Every row gives one point. The last column is the point's height on a tilted bowl or saddle (a function of degree 2), plus a little noise. Along how many of its main directions does it bend up, bend down or stay straight?

Points (16 x 4):
[[ 0.32  0.27  0.04 -0.17]
 [ 0.18  0.09  0.05 -0.13]
 [ 0.28  0.26  0.36 -0.04]
 [ 0.26 -0.11 -0.38 -0.05]
 [ 0.53 -1.01 -0.18 -1.22]
 [ 0.26 -0.44 -0.21 -0.36]
 [ 0.69  0.68 -0.26 -0.39]
 [ 0.33  0.15  0.23 -0.07]
 [-0.29  0.11  0.04  0.01]
 [-0.18  0.08 -0.10 -0.06]
 [-0.90 -0.67 -0.36 -0.01]
 [ 0.35 -0.25  0.40 -0.15]
 [-0.30  0.02  0.89  0.60]
 [-0.22 -0.22  0.36 -0.06]
 [-0.32  0.37  0.33  0.09]
 [-0.23 -0.61 -0.30 -0.49]]
Directions: 2 up, 1 down, 0 straight

Points, 16 rows:
[[-0.15  0.40 -0.47  0.04]
 [ 0.13 -0.62 -0.27 -0.15]
 [-0.41  0.15  0.13  0.18]
 [-0.10  0.13 -0.17  0.27]
 [ 0.22 -0.76  0.17 -0.48]
 [-0.23  0.48 -0.38 -0.05]
 [-0.47  0.13 -0.23  0.27]
 [ 0.50  0.02 -0.16 -0.37]
 [-0.02 -0.50  0.11  0.25]
 [ 0.64  0.88 -0.19 -0.57]
 [ 0.14 -0.12  0.13 -0.02]
 [-0.10  0.87 -0.87 -0.74]
 [-0.09  0.05 -0.62  0.08]
 [-0.51 -0.28 -0.11  0.63]
 [-0.04 -0.56 -0.38  0.07]
 [ 0.46  0.16  0.35 -0.74]]
Directions: 0 up, 2 down, 1 straight

Points (15 x 4):
[[ 0.75 -0.79 -0.05 -1.04]
 [ 0.19  0.16 -0.05 -0.03]
 [-0.14  0.39 -0.13  0.05]
 [-0.03 -0.30  0.02 -0.07]
 [ 0.29  0.62  0.00 -0.25]
 [-0.23 -0.13  0.87 -0.52]
 [ 0.40  0.44 -0.34 -0.18]
 [-0.38  0.45 -0.19  0.02]
 [ 0.03 -0.41 -0.06 -0.14]
 [ 0.30  0.22  0.26 -0.22]
 [-0.17 -0.25  0.71 -0.40]
 [ 0.09  0.33  0.32 -0.17]
 [-0.34 -0.06  0.36 -0.11]
 [-0.20  0.52  0.09 -0.06]
 [ 0.43  1.13 -0.16 -0.75]]
Directions: 0 up, 3 down, 0 straight

Points (24 x 5):
[[ 0.16 -0.60  0.63 -0.86  0.76]
 [-0.57 -0.06 -0.31 -0.47  0.51]
 [-0.59  0.94  0.61  0.43  0.67]
 [ 0.21  0.49  0.28 -0.07  0.20]
 [ 0.07  0.45 -0.25 -0.10  0.48]
 [ 0.31 -0.44  0.13 -0.38  0.01]
 [-0.05 -0.13 -0.42  0.24  0.26]
 [ 0.26 -0.49 -0.21  0.13 -0.01]
 [ 0.44 -0.04  0.03  0.23  0.06]
 [-0.74  0.20  0.84  0.05  0.60]
 [ 0.10  0.20 -0.12 -0.30  0.27]
 [-0.88 -0.17  0.27  0.24  0.61]
 [ 0.34  0.00 -0.47  0.01  0.22]
 [ 0.47 -0.37  0.09 -0.21 -0.10]
 [ 0.01 -0.17 -0.27 -0.11  0.12]
 [ 0.65  0.23  0.31  0.15  0.01]
 [ 0.03 -0.57  0.44 -0.41  0.33]
 [-0.10 -0.01  0.13  0.32  0.26]
 [-0.36 -0.32  0.27 -0.05  0.31]
 [-0.24 -0.61  0.52 -0.46  0.64]
 [ 0.57 -0.32  0.58  0.37  0.08]
 [-0.63 -0.07 -1.04  0.25  0.65]
 [ 0.15  0.46  0.14 -0.15  0.26]
 [-0.05 -0.42 -0.14  0.24  0.16]]
Directions: 2 up, 0 down, 2 straight
